Rows are points. Examples show where two turns around zero, p and q, send a point. Where does a point land after both, in the order given? Backwards means that the second turn is done in reverse. Each puzzle has new turns, and all numbers are rounded.

Turn p:
-0.29	+0.16 -> -0.29	-0.17
+0.14	-0.30 -> +0.33	-0.04
+0.39	+0.22 -> +0.01	+0.45
-0.24	-0.08 -> -0.06	-0.25
Turn q:
-0.18	-0.24 -> -0.19	-0.23
+0.14	+0.32 -> +0.16	+0.31
-0.06	+0.42 -> -0.04	+0.42
+0.25	-0.22 -> +0.24	-0.23
-0.15	-0.29 -> -0.16	-0.28
Where do these land?
p, then q: -0.15	+0.21 -> -0.26	-0.01
q, then p: +0.06	+0.26 -> -0.18	+0.20
q, then p: +0.09	-0.47 -> +0.44	-0.19

Turn p:
-0.36	-0.47	+0.36 -> -0.15	+0.12	+0.67
+0.00	+0.33	+0.12 -> +0.27	+0.18	-0.14
+0.13	+0.04	-0.31 -> -0.15	-0.13	-0.28
-0.04	-0.21	-0.28 -> -0.34	-0.10	-0.04
+0.34	-0.02	+0.04 -> +0.16	-0.30	-0.06
-0.07	+0.34	+0.07 -> +0.21	+0.24	-0.16
Turn q:
-0.13	-0.44	+0.30 -> -0.43	-0.31	+0.12
-0.03	+0.26	+0.18 -> +0.07	+0.18	+0.25
+0.23	+0.24	+0.09 -> +0.29	+0.02	+0.19
-0.23	-0.29	-0.40 -> -0.23	+0.00	-0.50
+0.12	+0.35	+0.15 -> +0.25	+0.16	+0.27
+0.05	-0.12	-0.31 -> +0.06	-0.06	-0.32
Where do these land?
q, then p: +0.03	-0.06	-0.25 -> -0.16	-0.09	-0.18
q, then p: +0.00	-0.31	+0.76 -> +0.07	+0.22	+0.79
q, then p: +0.19	+0.17	-0.21 -> +0.07	-0.25	-0.20
p, then q: -0.11	-0.19	-0.12 -> -0.21	+0.12	+0.04
p, then q: -0.03	+0.03	-0.20 -> -0.06	+0.13	-0.15
p, then q backwards: -0.07	+0.36	+0.03 -> -0.02	+0.22	-0.29

Turn p:
+0.21	+0.19	+0.22	+0.07	+0.18	-0.22 -> +0.23	-0.28	-0.09	+0.08	+0.26	-0.04
-0.31	-0.19	+0.03	-0.30	+0.08	+0.13 -> -0.25	+0.09	-0.17	-0.24	-0.20	-0.22
-0.16	-0.41	+0.07	+0.03	-0.35	+0.10 -> -0.23	-0.07	+0.21	-0.20	-0.39	+0.17
-0.51	-0.25	-0.13	+0.16	-0.12	+0.01 -> -0.46	+0.03	+0.21	+0.11	-0.30	-0.14
+0.49	+0.15	-0.24	+0.09	+0.11	-0.27 -> +0.42	+0.00	-0.17	+0.37	+0.13	+0.23
+0.56	+0.37	+0.16	+0.07	+0.36	+0.38 -> +0.22	+0.10	-0.23	-0.15	+0.73	+0.29
-0.28	+0.14	-0.09	-0.12	-0.26	-0.13 -> +0.07	+0.12	+0.24	+0.02	-0.21	-0.29
Turn q:
+0.19	+0.49	+0.31	+0.06	+0.59	+0.03 -> +0.32	+0.73	+0.28	-0.12	-0.05	+0.01
-0.01	-0.20	+0.36	+0.26	+0.08	+0.54 -> +0.63	-0.24	+0.26	+0.06	+0.01	+0.07
+0.21	-0.12	-0.13	-0.14	-0.19	-0.06 -> -0.18	-0.18	-0.07	-0.19	-0.15	-0.05
-0.04	-0.18	-0.12	+0.02	+0.11	-0.26 -> -0.25	-0.02	+0.10	-0.05	+0.22	-0.06
-0.09	-0.06	+0.00	-0.04	-0.33	-0.26 -> -0.33	-0.16	-0.04	+0.20	-0.12	+0.03
-0.13	-0.11	-0.13	-0.53	-0.15	-0.32 -> -0.51	-0.06	-0.22	-0.12	+0.01	+0.36
-0.13	+0.17	-0.30	+0.37	-0.11	+0.33 -> +0.32	-0.07	-0.31	+0.21	+0.09	-0.37
Where do these land?
p, then q backwards: -0.08	+0.15	+0.21	-0.09	+0.37	-0.13 -> -0.08	-0.12	-0.41	+0.18	-0.06	+0.08
p, then q: -0.19	-0.19	-0.10	+0.12	-0.61	-0.10 -> +0.09	-0.24	+0.16	+0.33	-0.47	+0.23
p, then q backwards: +0.32	+0.08	+0.69	-0.02	+0.21	+0.06 -> -0.03	-0.59	-0.33	-0.15	+0.14	+0.36
p, then q: +0.10	+0.25	-0.25	-0.16	-0.07	-0.02 -> +0.00	+0.24	+0.02	-0.06	-0.23	-0.22
p, then q backwards: -0.19	+0.07	-0.21	-0.15	+0.36	+0.32 -> -0.09	+0.29	-0.38	-0.07	+0.16	-0.27
p, then q: -0.13	-0.24	-0.28	+0.54	-0.35	-0.05 -> +0.43	-0.21	+0.19	+0.53	-0.14	+0.07
p, then q: +0.17	-0.12	-0.05	-0.26	+0.09	-0.10 -> -0.09	-0.11	-0.22	-0.16	-0.07	-0.18
